Each point is reached from the start by the listed moves, each made once or not at all, plus a little noise. Say if it took an odd or an even number of moves. Then give how often each move was made.

Moves:
(1): 0.18 -0.03 -0.40 0.26
(2): -0.33 0.20 -0.62 0.33
Start: 0.06 0.09 -0.11 0.28
Points:
0.22 0.11 -0.43 0.58 => odd (1, 0)
0.02 0.06 -0.16 0.26 => even (0, 0)

Moves:
(1): 0.43 -0.04 -0.10 0.28 -0.06 0.55
(2): 0.28 -0.03 -0.05 -0.10 0.02 -0.18
(3): -0.67 0.00 -0.63 -0.37 0.07 -0.28
(4): 0.12 0.05 0.22 -0.18 -0.21 0.26
(5): -0.46 0.42 -0.43 -0.14 0.07 -0.31
(6): 0.06 -0.07 -0.01 0.18 -0.32 -0.05
Start: 0.25 -0.19 0.13 -0.06 0.37 0.01
Points:
-0.21 0.23 -0.30 -0.19 0.43 -0.30 => odd (0, 0, 0, 0, 1, 0)
0.41 0.17 -0.18 0.08 -0.14 0.47 => even (1, 0, 0, 1, 1, 1)
0.19 0.26 -0.13 -0.47 0.24 -0.23 => odd (0, 1, 0, 1, 1, 0)
0.01 -0.23 -0.61 -0.15 0.39 0.27 => even (1, 0, 1, 0, 0, 0)
0.01 0.14 -0.86 -0.39 -0.07 -0.01 => even (1, 1, 1, 1, 1, 1)

Moves:
(1): -0.16 0.11 0.34 0.12 -0.46 0.14 0.00 0.16 -0.25 -0.04 0.21
(2): -0.10 0.06 0.06 0.16 -0.35 -0.05 0.21 0.26 -0.26 -0.10 -0.15
(3): -0.01 -0.08 0.11 0.38 -0.20 0.17 -0.11 -0.30 -0.15 -0.02 -0.45
(4): 0.15 0.01 0.14 0.01 0.16 -0.25 0.05 0.37 0.17 -0.10 0.20
(5): 0.10 0.23 0.32 0.45 0.12 0.40 -0.10 0.09 0.29 -0.30 0.14
(6): 0.06 -0.07 0.07 0.02 0.41 -0.05 -0.18 -0.02 -0.04 0.10 -0.32
(7): -0.27 -0.19 -0.06 0.10 -0.15 0.09 -0.04 -0.02 -0.07 -0.12 -0.03
(8): -0.01 -0.07 -0.31 -0.32 0.12 -0.15 -0.27 -0.04 -0.15 0.10 -0.07
(9): 0.04 0.08 0.10 -0.15 -0.05 0.04 0.01 0.24 0.21 -0.14 0.16
Start: -0.08 -0.27 -0.08 0.21 -0.07 0.03 -0.18 -0.19 -0.13 0.21 -0.16
Points:
-0.07 -0.22 0.09 0.29 0.11 0.16 -0.55 0.43 0.34 -0.36 0.25 => odd (0, 0, 0, 1, 1, 0, 1, 1, 1)
-0.13 -0.21 0.41 0.40 -0.43 -0.08 -0.47 0.46 -0.62 -0.04 -0.61 => odd (1, 1, 1, 1, 0, 1, 0, 1, 1)
-0.17 -0.22 0.54 0.62 -0.37 0.34 -0.48 -0.11 -0.37 0.12 -0.56 => even (1, 0, 1, 0, 0, 1, 0, 0, 1)
-0.58 -0.51 -0.02 0.51 -0.74 0.30 -0.61 -0.41 -0.78 0.13 -0.54 => even (1, 0, 1, 0, 0, 0, 1, 1, 0)
0.06 -0.26 0.05 0.72 0.38 0.43 -0.86 -0.51 -0.17 0.11 -0.84 => even (0, 0, 1, 0, 1, 1, 0, 1, 0)
